Rows are points. The window is the flat piece filled in between its corners: a triangle in 3 columns, a solid with four corners in 4, and so on. A path goes straight from each point to the next, and from the last back to the first. After which points does the path pass through the window?
In the rows, zero is written as 128.

Window (3 x 3):
[[177 110 115]
 [ 75 186 132]
 [134 104 124]]
Path:
(1): [174 120 167]
(2): [164 108  80]
(3): [182  80  80]
(4): [206  89 166]
(5): [137 106 139]
(6): [125 113  94]
(7): [138 122  73]
(8): [162  98 165]
(9): [113 161 155]
(10): [ 99 155  80]
(11): [ 76 182 113]
(12): [ 89 177 160]
(13): [115 142 181]
(14): [ 97 137 100]
(15): [ 77 156  83]
(16): [ 97 155 154]
Through the window after points: 1, 5, 7, 9, 11

Window (6 x 6):
[[173 185 170 190 142 158]
 [114  73  60 184 159 136]
 [129 118 118 120  97 125]
 [ 95 177 205 144 114 124]
 [105  95 133  59 173  76]
 [137 211 136 101 151 132]]
Path:
(1): [133 205 178 185 100  84]
(2): [ 93 149 178 135 120 176]
(3): [107 146 158 113 145 182]
(4): [126 163 127 170 125  63]
(5): [134 200 139 138 129  61]
(6): [114 177 169 110 143 174]
(7): [123 125 140  98 138 159]
(8): [131 134 115 130 112  69]
(9): [122 127 141 151 124  56]
(10): [104 110 159  99 145 137]
(11): [125 157 172 143 154 193]
(12): [163 184 136 168 147  81]
(13): [123 124 129  96 161  36]
(14): [ 94  82 139  53 169 160]
(15): [123 135 119 151 138 165]
(16): [145 156 108 185 128  81]
Through the window after points: 3, 5, 7, 13

Window (9 x 9):
[[138 142  99 111 112 149 127 120 117]
 [170 119 191 108 103 116  62 165 133]
 [173 125 195 204 119 157 185 133 125]
 [137 128 137  80 117 122 110  91 129]
 [135 169 113 116 111 100 101  91 123]
 [143 123  97 111 126  84 117 112 128]
 [154 142  98 119 249 102  80 132 133]
 [113 105 143 153  92 118  85  92 120]
 [120 154 135 110 139 136 156 147 154]]
Path:
(1): [107 151 140 112 144 118 150 134  80]
(2): [157 136 110 137 123 138 121 108 183]
(3): [160 132 114 107 111 124 102  94 175]
(4): [122 135 141 106 129 110 123 114  86]
(5): [114 129 141 128 129 113 136 116  68]
(6): [146 131 124 130 122 124 114 102 157]
(7): [150 137 113 129 153 128 112 129 156]
(8): [128 142 128 120 156 108 119 131  97]
Through the window after points: 3

Window (11 x 11):
[[172 141 201 150 130  73  94 217 142 115 105]
 [170 177  75 111  85 102  83 122 148  83 130]
 [101  70 149 113  96 159 141 132 146  77 123]
 [249 138 156 139 139  85 167  87 147 111 136]
 [162 165  92  96 207  91 137 139 134 138 140]
 [116 234 152 200 102 197 228 196 160 109  94]
 [148 179  86 187 116 101 149 158 145 245 129]
 [103 136  97  41  69 175 144  72 113 192  91]
 [157 161  76 141 137  76  84 109  74 100 136]
 [162  96 106  96 197 175  99 109 119 209 126]
 [174  47  69 123  66 131 129 168  85 175 114]]
Path:
(1): [157 116 106 116  84 147 136 168  92 157 159]
(2): [163 157 120  88 134 123 133 139 115 140 183]
(3): [154 141  84 120 167 101 136 118 142 144  71]
(4): [136 162 105 153 125 125 142 154 144 129  77]
(5): [144 189 123 121 101 165 133 168 106 143 207]
(6): [158 159 130 115 132 122 116 129 115 130 153]
(7): [146 147 111 134 140 109 121 123 140 119  96]
(8): [147 133 110 138 147  98 120 137 135 108  44]
(9): [166 151 148  99 103 133 122 155 115 118 179]
(10): [153 157 148 137  97 139 151 158 122 124 159]
(11): [157 144 119 157 118 129 140 139 149 124  63]
(12): [172 123 108 140 133 103 151 109 162 118  29]
(13): [167 142 141 117 111 140 147 122 127 129 163]
(14): [160 174 144 131 114 163 158 164 125 175 193]
(15): [134 141  97 159 145 148 148 141 143 149  47]
(16): [165  86  80 142 100 123 143 150 121 157  76]
Through the window after points: 2, 12, 14, 16

Window (14 x 14):
[[ 74 141 108 139 105 117  96  45 117 115 149 102 128 108]
 [156  85  86 164 178 117 171 189 171 137 235  48 172 162]
 [218 148  46 120 102 124 122 147  68 117 107 166 120 156]
 [201 119  94 190 121 164 160 155 130 142  97 173 204 150]
 [ 67 155  92  97 110  99 122  61 186 196  86  43 117 113]
 [203  76 112 114  88 234 151 156  83 156  95 164 139 143]
 [ 70 145 120 114 106 107 184  70 169 137 111 134  68 105]
 [208 103 155 142 132 140 174 177  37 117  82 142 176 172]
 [200  88  77 131 196 192 156 150  66 118  70 172 159 138]
 [141 120 158  59 135  88 127  55 171 113 137 141 151 130]
 [ 67 151 121  99 124 105  82 134 147 157 119 152 114 118]
 [127 224 121 120 131 166 109 102 152 137 127  97  89 109]
 [131 118 127 138 116  84  81 104 176  96 101  92  89  90]
 [146 125 159 121 138  66 104  47 121 184 127 151  93  77]]
Path:
(1): [119 130 130 102 127 111 146 107 166 131 129  99 154  74]
(2): [147 145 109 112 109 131 134 111 108 132  82 156 124  83]
(3): [146 127 114 135 132 143 123  90 120 131  79 153 111 173]
(4): [130 135 127 149 126  98  97  70 135 171 113 132  91 203]
(5): [141 142  96  93 119 120 139 107 128 141 112 109 138  51]
(6): [152 135 104 110 112 133 153 120 113 145 130 130 167  77]
(7): [132 102 128 152 164 143 111 101 119 149 109 150  94 223]
(8): [113 120 142 141 146 142 118  69 151 165 124 113  85 220]
Through the window after points: 4

Window (14 x 14):
[[ 83 109  97 154 131 148 178  43 185 153 129 108  74 153]
 [110 141 116  99 118  61 130  44 121 164  71 200 218 156]
 [185 207 166 120 144  73 179 142 136 136 104  59 188 122]
 [ 99 136  83 113 156 102 143 162 142  70  94 177 192  93]
 [111 158  87 218 113 159 171 102 119 111 181 194  60 125]
 [168 144  77  96  83 101 118  81 176  88 159  83  63 125]
 [197 145 157  81  85 188  90 122 147  88 184  87 170  98]
 [112 154 142 180  51 184 134 164 127 110  55 184 147 108]
 [152  52 213 158 156 140  77 173  75 202  79 101 155 157]
 [158 101  96  66 110  81 162 116 158 144 100 197 171 170]
 [124 175 181 114 126 161 186 139  74  79  99  70 100 120]
 [145 136  51 139 150 202 123 137 107 111 125 131 112 113]
 [184  80  85  93 100  68 120 156 101 182 197  67 199 132]
 [ 68 114 103  55 123  92  87 165 195 208  95 134 108 194]]
Path:
(1): [155 120 113 165 112 128 134 124 133  55 109 106 178 222]
(2): [138 153 115 100 115 143 142 139 132 169 110 150 124  71]
(3): [138 110 117  80 150 110 136 119 142 172 118 134 124  80]
(4): [128 130 116 139 122 103 112 125 121 104 130 107 181 236]
(5): [133 148  98 124 108 112 130 105 153  73 131 112 168 210]
(6): [147 145 112  90 120 138 168 126 133 158 126 151 109  31]
(7): [145 136 138  99 104 107 145 120 146 151 115 136 142 101]
(8): [131 133 137 129 109 106 115 121 132 114 113 112 164 192]
(9): [140 108 107 115 110 129 107 145 138  89 134 123 164 227]
(10): [140 119 122  94 114 108 139 127 141 178 115 139 142 105]
(11): [136 140 125 106 141 133 153 113 134 168 128 159 114  48]
(12): [102 134  94 173 113 114 134 146 116  47 108 143 174 216]
(13): [143 145 122 158 111 154 117 133 129  91 144  97 149 178]
(14): [141 145 146 124 123 153 141 111 123 170 152 130  91  28]
(15): [140 144 119  86 145  97 164 121 136 183 115 130 124  67]
(16): [124 130 117 107 144 107 136 116 132 114 123 107 151 172]
Through the window after points: 1, 9, 11

Window (14 x 14):
[[135 208 163  97  84 132 172 132  92 185 146 124 108 144]
 [128 136 100 104 149 110 126 135  76 122 139 171  96 134]
 [ 93  55 111  99  82  99 114 172  92 128 128 193 143  91]
 [179  75  91 176 129 181 170 135 165 142 168  92 150 113]
 [132 175 124 104 122 119 116 178 119 166 138 195 110  72]
 [ 95 162 132 129  97  62 147 164 127 123 167 191  95 123]
 [124 249 134  77 100 104 170 163 133 131  72 134 116 155]
 [141 134 159  74 106 107 116 130 136 116 149 214 124 127]
 [123  53 130 182 117  91  34 140 121 123 145 153 153  99]
 [130 228  90 145  81 127 156  97 123 165 117 166 155 147]
 [116 197 141 133 101 168 151 150  99 100 149 153 138 118]
 [ 68 150  84 188 125 203 101 104 190 183 144 100 161 182]
 [109 141  75 230  64 210  72 118 179 169 110 130 107 199]
 [138  30 136 229 162 177 138 144 141 162 136 154 167 136]]
Path:
(1): [104 143 137 143 108 127 142 115 124 133 120 160 105 115]
(2): [158 143 108 127 132 131 133 193  96 158 186 154 155 164]
(3): [137 131 107 149 118 136 123 183 135 163 172 152 164 156]
(4): [106 125 141 154  91 141 131  99 151 130 101 147 114 100]
(5): [114 150 132 146 106 149 137 108 135 139 130 132 106 103]
(6): [158 143 104 138 114 142 139 184 122 158 158 165 161 143]
(7): [136 145 109 144 121 144 131 169 139 146 149 142 157 147]
(8): [120 133 126 157 106 152 153  89 143 154  98 140  95 106]
(9): [108 152 142 141 110 142 137  96 138 129 123 162 119 104]
(10): [141 155 108 116 104 147 115 207 115 173 178 137 160 196]
(11): [161 147  97 112 113 112 106 189  88 151 168 184 158 162]
(12): [101 147 124 138 101 130 130 124 138 148 114 165 114  89]
(13): [112 158 117 126 116 147 139  96 137 129 109 154  85  93]
(14): [129 176 118 109  84 111 129 185 115 143 147 153 155 153]
(15): [136 140 110 161 126 139 114 189 122 149 176 144 196 192]
(16): [113 118 122 155 111 158 121 109 156 150 122 156 114 123]
Through the window after points: 1, 5, 7, 9, 11, 15

Window (14 x 14):
[[181 153  98 121 149 125 116 103 215 112  94 137 202 191]
 [ 65  76 167 160 187 184 138 163  90 132 116 134 174 106]
 [104 128 169 156 171 130 110 173  90 198 159 133 151  58]
 [103 104 106 197 148  71 153  61  91 148 140 159  73 102]
 [ 87  78 129 170 117  31 131 151 118 153 144 167 106 134]
 [114 154 128 117 140  80 174  89 210 144  60 102 183 151]
 [ 80 106 173 210 123  68  88 110 109 111 124 139  63  81]
 [167 129 105  73 145 102 161 109 170  68  82 118 196 112]
 [ 79  66 166 159 109 145 110 114 124 169 171 142 178  73]
 [140 168  51 132  81 117 165 141 210 121 101  84 172 159]
 [133  83 163 163 138  66 158  95 146 126 162 108  48 137]
 [111 153  93  65 116 112 130  99 181 130  93 133 117 164]
 [167 116 110 125  84 104 134 114 140 162  60 102 150 160]
 [156 154 135 127  95 123 185 123 188 123  84 173 143 141]]
Path:
(1): [ 46 169 154 118 111  66 178  93  96  93 136 134 117 140]
(2): [129 182 142 122 109  72 129  64 117 150 124  97 157 174]
(3): [133  64  91 141 110 106 151 151 216 132  96 159  89  91]
(4): [107 106 102 145 168 106 103 123 166 143  97 158 114  73]
(5): [146 142 144 132  90  96 208  86 107 108 137 107 173 206]
(6): [135 129 157 164 104  94 143  99 128 135 148 110 147 152]
(7): [121  78 123 146 174 104 145 143 162 140 103 150 123  76]
(8): [146  67 121 166 124 129 107 132 157 179 107 130 124  89]
Through the window after points: 4

Window (14 x 14):
[[174  88  98 167 140 132 230 167  97 165 122 112 164 125]
 [118 183  64 161 191  76 120 114 139  98  96 192 118  64]
 [104 172  80 125 145 152 174 154 115 169  89 143 175 144]
 [182 223 142 128 194  87 184 194 140 171 151 115 193 146]
 [134 157 124 155 181 141 160 143 112  67 129 209 193 164]
 [153  50 101 114 140  98 111 189 158 176 181 150 116 101]
 [157  35 174 158 160  93 147 154 169 129 106 129 101 107]
 [139 223 132 118  15  83 137 132 140 164 169 106  95  92]
 [203 128 110 111 136 109 126 219 176 163 137  75 163  40]
 [157 195 113 106 138 119 154 116  80  98  88 198 110 130]
 [194 150  82 152 138 167 100 183 165 116 156 163 104 166]
 [147 144 206 143 167 191 114  47  97 109 202 201  94 169]
 [147  56 130 115  96 101  93  32 119 165 164 123 118 140]
 [145 151 101 141 220 123 128 211 127  65 138 129 123 126]]
Path:
(1): [157 136 100  96 138 124 138 118 166 102 154 153 137 148]
(2): [133 163 169 200 165 116  96 197  68 182 128 151 103  63]
(3): [156 133 123 163 170 115 115 181 133 142 126 147 141 137]
(4): [164 126 112 118 140 128 161 161 151 116 153 149 121 102]
(5): [151 121  96 112 184 122 160 143 130 114 142 153 137 125]
(6): [148 131 120 165 167 123 123 155 128 142 118 157 145 126]
(7): [176 122 119 190 111  73 102 179  95 168 151 155 127  86]
(8): [142 116 134  86 144 132 162 140 185 123 131 121 114 124]
(9): [146 113  75  90 165 152 171 147 160 102 142 126 123 130]
(10): [178 144 167 174 118  98 126 183 112 175 128 136 159 105]
(11): [163 147 147 171  82 122 102 162  83 171 115 120 141 107]
(12): [144 153 114 109 111  93 170 130 163 133 163 134 104 113]
Through the window after points: 7, 11

Window (14 x 14):
[[141 162 110  99 180 174  88 114 108 157  46  60  64 182]
 [160 107 154 161 109 186  54 153 142 111  96  58  22 162]
 [198 150 107 133  89 123 167 115 118 128 156  86 101 111]
 [192 139 212  65 159 140 161 161 100 116 117 114 113 141]
 [101 113 146  55 134 174  60 124  83 174 137  85 142 136]
 [129 113  78 234 135  97 170 105  80  81 146  84 156 107]
 [189  89  82 133 191 150  81 238  65 187 144 104 118 121]
 [112 129  91 173  61  78 105 113 118 128  92 184 158 111]
 [205 173 181 198 115 161 168  69  38 159 184 149 110 129]
 [ 76 183 183 150 202 135  52 148 154 162 157 107  68 151]
 [ 62 105 153 147  62  80 179  89 116 167  86 131  69 156]
 [154 211 105 104 116 207 164 172  80 142  94  98 105 186]
 [157 118  59 181 138  90  98 138  87  53 173 137  93 136]
 [101 197 116 149 184 186 180 110 173 138 151 223 123 165]]
Path:
(1): [161 131 115 150 139 120 125 121 103 140 138  94 156 209]
(2): [166 140 133 143 139 123 135 119 125 126 139 108 137 189]
(3): [132 151 124 133 129 149 148 131 106 132 127 138 101 100]
(4): [123 145 137 119 120 178 113 119  81 121 110 129  41  58]
(5): [145 131 135 170 124 115 154 121  96 162 142 128 125 172]
(6): [181 155 149 174 124 114 127 101 113 147 148 126 150 223]
(7): [133 151 105 127 123 181 158 131  86 129 114 132  78  90]
(8): [128 163 116 172 131 160 160 140  94 130 120 139  81  86]
(9): [179 129 117 138 115 136 136 118  90 139 136 116 131 166]
(10): [129 144 130 131 142 140 112 151 107 153 149 115 151 246]
(11): [138 147 122 122 129 174 115 129 104 127 116 112  80 103]
(12): [128 150 138 130 157 168 136 124  84 139 128 106  82 126]
(13): [196 157 143 148 140 155  91 149 148 154 164  68 129 228]
(14): [159  94  98 163 155 105 123 148 123 153 153 113 144 211]
(15): [144 141 107 159 142 148 127 151  75 127 129  97 108  92]
(16): [142 158 127 150 146 162 146 136  99 128 139 114  86 119]
Through the window after points: 2, 4, 10, 14
